Rows are points. Before rounding, the points of a table are all equally far from one centre. They may lie mostly on one side of it. Write the centre, to within rounding.
(in the rows, 128 means zero)

Points:
[[147  85 138]
 [120  77 136]
 [154  90 128]
 [ 89 101 134]
 [136  81 115]
 [100  94 109]
 [126  96 163]
 [146  96 155]]
Centre: [124 114 130]

Points (9 x 6):
[[113 161 117 132  94 114]
 [104  92 107 118  97  85]
 [129 101 140 129  73 109]
 [111 131 109 146  63 107]
 [126  85 144 124 104 103]
 [138 107 114 142  91  85]
 [138 105 120 162  84 100]
 [109 123  98 156  71 134]
 [110 110 124 122  78  83]]
Centre: [108 116 120 139 105 117]

Points, 14 rows:
[[ 93 118 113  87 148 178  95 110 141]
 [ 79 124 112  96 123 136  83  98 129]
 [109 148  98  87 168 167 133 138 124]
 [113 107  88  99 137 168 111  86 145]
 [100 142  75  77 124 167 125 125 116]
 [124 122 118  74 150 124  95  88 127]
 [ 96 131 124 124 149 181 123 116 150]
 [126 113  79 108  99 169 117 135 129]
 [112 102  89  95 137 169 107 114 163]
 [137 101  77 112 152 154 114 136 127]
 [121 136  68  71 134 148 121 135 116]
 [133 134  95  91 104 177  94 128 147]
 [108 116  79  79 133 155 118 126 167]
 [142 106  92 121 156 168 119 118 122]]
Centre: [118 132 109 104 131 142 115 121 132]

Points:
[[104 104  97 127 142 167 143 134 138 116  88 126]
 [159  70 109 165 144 128 123 102  70 112  97  90]
 [150 137 107 102 151 109 150 100 156 135  80 124]
 [164 101 130  93 125 142 133 130  85 100 120 132]
 [177 110  95 128 155 157 132 124  95 122 100 137]
 [155  94  79 128 149 125 152  79  69 123 110  69]
 [160 128 105 114 131 114 122 118  91 103  71 120]
 [109 114 119 143 124 189 134 118 122 132 134 129]
 [ 94  80 122 157  95 130 103  70  94 157 108 118]
 [156  87  57 127 132 140  92  90 138 150 101 109]
 [146 121  81 119 104 141 116 100 123 117  79 141]
 [132  59  71 148 143 159 112 132 126 131  94 118]
 [143 133 116 105 128 142  87 109 110 107 104 107]
 [146 122 100 138 144 126 114  94 128 145  52  92]
 [124 110 135  90 149 163 146  78 123 135 129 122]
 [ 96 132 132 147 143 130 132  71 106 147  99  71]
 [127 130 110 128 171 128 106 116  81 134  83 121]]
Centre: [133  97 108 132 122 112 140 118 114 151 124 105]

Points:
[[ 99 151 147 107 115 171 132 155  78 128 121 145 114 151 144  75 152 102]
 [ 78 108 121  99 156 146 115 118 101 161 143 168  84 125 184  81 103 117]
 [ 98 155 159 110 105 176 120 115  91 148 131 136  85 166 158  94 132  94]
 [123 118 128  95  98 144 130 129 112 134 127 185 124 131 122  93  93 144]
 [116  87 131  84 110 137 121 135  89 144 148 149  84 152 158  81 102 105]
 [ 99 142 141  57  77 142 124 121  93 119 129 157  96 142 162 106 120 139]
 [ 95 109 111  79  93 136 105 153 110 132 116 165  60 158 131  80 112 112]
 [106 104 116 123 100 152 102 116  91 161 132 124 112 149  98 109 107  82]
 [131 123 120 100  88 140 138 119  84 107 126 154 147 136 142  82 140 112]
 [ 70 115 123 104  78 120 135 108 108 134 145 156 129 117 180  96 115 106]
 [ 84 101 135 101  91 151 149 135 109 142 132 155  91 132 145  85  96 130]
 [ 85 164 141  86 103 142 127 122  95 138 141 167 111 156 154  88 120 145]
 [101 113 128  56  96 130 115 117 114 153  92 121 126 109 163  95  94 122]
 [ 86 121 140 103  79 116 118 143  94 131 109 119  80 164 174  83 115 122]
 [ 85 102 118  99  86 123 123 140 106 133 171 142 142 142 134  83 123 117]
 [118 119 127 132  83 145 108 147 113 119 112 138 118 136 175  70  80 113]
 [ 81  87 108  62  71 132 122 130 110 145 101 133  87 134 142  87 127 120]
 [ 82 106 125 106  86 126 128 123  95 145 135 167 108 136 137  89  84 141]
 [120 130 106  66  87 111 128 122 133 128 123 153  91 103 135  76 150 122]
 [132 138 129  89 124 142 142 141  77 124 115 145 102 129 163  77 119 117]
 [106 100 118  65  96 160  95 123 119 122 131 162 114 114 141  78  77 119]
 [134 127 134  81 116 163 114 126 143 130 153 139  89 115 107 105 106 113]
 [118 139 121  77  67 141 103 149 111 138 123 158 100 176 134  80 135 129]]
Centre: [ 99 115 129 114 115 145  79 122 115 133 117 143 107 123 150 106 145 125]

Points:
[[152 111 121 180 149 134 162 131 157 133 123 113 129  80  75  99  74 133
  155 153  90 136  97 138]
 [ 93 148  76 104 139 153 124 107 187 111 123 109 109 138 134 108 111 164
  144 142  85 147 102 195]
 [150 105 106 152 192 169 141 114 171  97 104 113 124 130  80  91 118 152
  156 137  96 141 102 140]
 [169  90 133 124 138 147 133  91 144 134 114 109 122 130 100  89  84 120
  159 105 118 108  88 192]
 [143 117 108 157 160 148 174  81 137 139 135 120 149 150 138 140  67  99
  150 138 126 128  91 181]
 [123 156 101 129 159 162 141  94 176 131 151  88 121 136 108 107  86 159
  155 108 100 140  93 180]
 [106 132 129 114 152 161 132  81 154 111 140 129 153 120 125  69 122 129
  123 106 120 144 143 153]
 [126 102 142 143 146 173 149  76 140 134 120 163 122 114  72 121  92 140
  153 130 122 132  64 136]
 [ 96 110 100 142 160 161 111 112 137 157 145 132 143 181 140 112 132 171
  155 118  88 133 112 134]
 [120 118 121  92 154 168 136 136 171 141 143 101 147 136 110 113  95 129
  156 138  81 115 130 158]
 [120  99 124  54 151 139 120 101 151 115 130 124 131 133 122 115 116 166
  147 116  81 134 138 164]
 [132 105  75 122 170 160 147 108 104 144 120 109 105 169 120 110  88 149
  116 109  81 129 109 141]
 [123 146 119 172 140 155 119 110 154 172 137 102 132 150 130 103  92 138
  160 131 131 135  73 144]
 [156 128  97 171 190 164 130  92 137 114  70 160 131 144 140 119 143 174
  127 116  82 151 125 169]
 [153 141  96 154 147 173 131  99 166 134 177 105 147 131 122 119 133 140
  161 133 111 179  96 173]
 [130 118 141 136 141 173 127  95 149 102 130  78 104 114 142 110  77 132
  113 125  95 146 106 165]
 [127 112 113 116 159 156 155 113 203 158 126 124 148 111 120 101  74 124
  145 150 108 171 107 163]
 [161 147 115 129 139 136 188  91 141 175 114 141 119 109 134 110  83 119
  129 123  85 102 128 153]
 [136 123 120  96 143 165 159 121 140 147 134 106 143 118 136 130  76 135
  146 100 110 175 157 167]
 [119 109  88 129 154 157 154 103 150 140 106 142 149 154 102  99  55 153
   98 174  95 162 108 176]
 [120  95  77 157 159 165 167 118 146 126 111 160 126  87 118 113 108 181
  151  98  78 119  75 160]
 [151 114 126 182 177 167 164  91 136 110 120 141 146 141 114 126  79 138
  136 152 137 151  91 194]
 [144 112  93 120 136 187 170 123 177 118 140 113 122 129 160 113 118 125
  129 114 120 166 126 149]
 [129 130 123 173 145 138 179 110 130 116 124 114 143 157 133 107  82 128
  162  88  96 161 122 150]
 [135 132 114 154 172 134 127  66 185 157 160 144 161 150 128  99 102 130
  142 135 131 132  87 163]
 [133 139 133 118 133 177 163  80 169 144 127 134 132 106 158 112 122 189
  144 123 101 144 147 174]
 [112 135 118 143 175 171 149  77 145 132 130 120 159 145 117 105  93 133
  140 176 101 159 132 134]
 [103 137 108 125 197 143 166  95 143 147 138 134 127 148 131 111 119 128
  160 114 107 157 109 169]]
Centre: [136 112  95 150 130 128 123 102 151 130 117 140 125 121 111 139 108 148
 134 130 112 135 129 160]

Points:
[[106 155 150 108 103 172 128 132 126 120 121 140 118 120 149 106 108 178
  104  90 191 155 103 154]
 [ 99 138 120 102 108 156 125 131  91 121 117 124 131 122  98  98 109 177
  127  86 196 133 117 145]
 [140 157 136 106  85 140 117 134  83 105 147 119 136  75 128  98 121 160
  123 116 180 157 131 136]
 [105 117 125 107  93 184 137 136 106 117  86 136 139  99 120  75  78 164
  109  94 172 159 123 144]
 [111 176 127  92  97 179 158 149 106 157 124 110 122 128 118 115 104 175
   97 104 192 129 151 144]
 [150 145 123 125  90 176 119 128 100 132 117 119 122 112 118 113  73 121
  102 130 174 162 144 115]
 [123 142 105 120 111 205 132 120 125 109  90 129 122 108 137 100 107 177
  128 101 186 168 133 123]
 [132 171  96  83  86 184 155 112 132 134 123 166 108 114 120 104 109 159
  122 106 168 162 145 135]
 [136 173 114 110 136 175 126 141 121 116  96 140 121 131 132  90 100 145
  112  98 175 147 133 156]
 [133 176 125 144 114 154 160 109 108 121 101 124 102 123 129  78  92 144
   89 110 178 129 143 156]
 [130 161 154 114 112 192 158 153 103 112 109 145 113 127 122  75 120 148
  108 137 179 119 148 135]
 [129 141 135  82 101 185 142 119 122 138 140 145  92 130 107 121 126 160
  124 131 189 147 122 143]
 [109 148 124 122 129 176 148 164 119 118 133 132 114 137 124  75 111 189
  123 118 191 131 113 153]
 [137 154 131 103  78 139 167 121 133  97 108 122 114 137 148  72  83 164
  116 107 174 128 134 131]
 [126 143 135 127  87 180 116 112 121 146 157 137 113 124 122 106  99 160
  100 119 197 118 119 130]
 [136 172 128 134  98 172 168 145 135 121 107 138 114 117 121  84 124 164
   97  71 197 134 120 108]
 [141 144 128 110 122 171 148 116  96 123 117 139 134 146 127  79  82 156
  133 132 187 110 118 143]
 [115 115 138  92  96 180 161 152 108 129 110 157 142 119 112 101 123 160
   66 114 160 170 130 161]
 [128 128 133 103 109 210 142 140 103 124 126 153 122 112 133  91  94 176
   93 131 175 153 133 159]
 [129 153 125  79 109 199 133 133 115 125 128 120 115 106 125  85  91 154
   84 109 180 149 130 136]
 [ 78 143 144 127 118 156 151 136 125 118 112 118 130  83 139  79  92 143
  107 130 210 152 118 155]
 [102 130 137  89  98 170 129 125  88 110 119 135 128 114 137 108  67 145
   85 137 160 110 130 152]
 [123 137 127 124 113 168 152 125 108 121 128 121 134 151 129  87  97 149
  101 121 185 162  83 152]
 [143 144 131 112  79 150 166 110 122 135 113 151 132 125 116  85  97 157
  100 109 203 160  91 138]
 [123 145 145 126 103 151 121 142 121 118 149 121 134 111 105  82  96 189
  100 153 171 172 155 118]
 [111 183 127 132 132 184 148 133 144 121 116 129 127  89  97  84 107 157
  122 118 199 157 129 152]
 [105 177 125 141 113 186 142 129 102 100 123 138  95 119 118 106  89 152
  121 119 157 162 123 149]
 [137 158 112 127  95 186 156 162 122 124 141 115 114 116 127  91  89 158
   99 114 200 134 129 161]
 [113 149 136 140  99 146 151 122 131 121 124 105 137 129 105 118  79 177
   97 101 211 151 120 146]
 [138 143 122 102 112 179 147 143 114 148 123 100  95  99 110  78  76 155
  104 118 175 168 142 138]
 [126 140 104 139 117 147 121 127 116  90  95 145 121 135 105  82 104 161
  104 113 171 143 127 159]]
Centre: [121 136 121 123 113 147 163 135 129 134 118 132 135  94 125 118 113 160
 113 127 148 130 125 123]
